Every row gives one point. To make a cloud, some directions were put in groups of two or more. Within a group, all points are equally far from the middle, so they leave a hole (a ring in 2 directions, a hollow ball in 3). The other directions are filled evenly. Then the cloud was stretched, turned, moved and blurred a little. How many holes are there, and how many directions does each take, smallest first?
(in the rows, 128 means zero)

Cloud (14 x 2)
[[118 188]
 [ 85 135]
 [160  80]
 [107  82]
 [113 186]
 [173 170]
 [130  72]
 [106 182]
 [169 174]
 [ 87 113]
 [144  73]
 [184 126]
 [179 158]
 [154 187]]
Holes: 1 (2)

Cloud (20 x 3)
[[141 112 162]
 [167 220 146]
 [136 208 113]
 [127  80 109]
 [151  99  97]
 [149 215 131]
 [ 95  95 137]
 [108  75 109]
 [181 219 131]
 [157 212 158]
 [ 83 141 145]
 [135 184 166]
 [150 130  83]
 [ 83 183 131]
 [132 116 161]
 [103 200 100]
 [165 210 117]
 [113 202 131]
 [148 116  85]
 [127 124 162]]
Holes: 1 (2)

Cloud (28 x 4)
[[179 124  83 114]
 [174 173 132  72]
 [180 200 150 132]
 [ 59 182  89 139]
 [ 93 163 104  81]
 [121 112 113 167]
 [ 46 163 137 140]
 [124 116 120 173]
 [ 80 123 118  59]
 [ 95  90 141 150]
 [ 89 102  86  52]
 [130 197 150 103]
 [166 175 191 140]
 [ 93 103 184 153]
 [ 83 138 132  67]
 [ 91 138 203 167]
 [ 93 140 125  58]
 [161 180 101  79]
 [130 133 105 183]
 [211 105  99  57]
 [162 152 116 180]
 [193  86 162  98]
 [173 139 189 136]
 [105 193  72 116]
 [171 135 190 138]
 [110 154 152  66]
 [134 180 159  88]
 [ 63  99 113  88]]
Holes: 1 (3)

Cloud (47 x 6)
[[198  81  86 114 157 183]
 [ 72 160  98 152 152 158]
 [127  94 169 180 142 148]
 [229  84 117 106 121 129]
 [123 156 149  69 184 145]
 [ 95 157 210  82 143 115]
 [173 114  96 133 193 103]
 [104 181 136 124  96  51]
 [203 174 133 120 124  75]
 [ 94  71 143 103 130 101]
 [119 143 135  76  92  48]
 [170 117 201 151 143 175]
 [162  99 142  61 116 213]
 [ 82 126 203 138 148 151]
 [ 91 128 123 126 190 190]
 [168 107 150  47  73 108]
 [ 92 140 167 162 159  86]
 [133 148 184  74 174 146]
 [174 112 126 195 126 118]
 [111 120 163  23 126 115]
 [127 186 175 133 130  57]
 [198 158  78 131 125 145]
 [149 121 185 169  89 169]
 [ 47 144 180  94 123 148]
 [183 124 197  94 152 119]
 [114 137 138  67 153  54]
 [220  85 105 105 124 172]
 [197 153  83 154 112 140]
 [ 75 174  96  91 120 130]
 [182 139 148  93  51 116]
 [137  58 160 127 119 149]
 [ 74 119 126  64 179 143]
 [165 174 150  63 150 162]
 [202 172 139 112 158 120]
 [197 163 176 156  79 124]
 [134 109 217 109 106 169]
 [124 205 154  99  68 111]
 [197  98 155 171 149 146]
 [173 123 139 143  63 163]
 [ 54 156 173 118 154  97]
 [166 125  63 116 181 125]
 [ 73 116 125  49 152 101]
 [ 93 112  90  80 152 184]
 [192 183 149 123 136  81]
 [ 89 119  75  77 158 103]
 [ 97 106 108  56  96 125]
 [149 115 199  73  69 146]]
Holes: 1 (6)
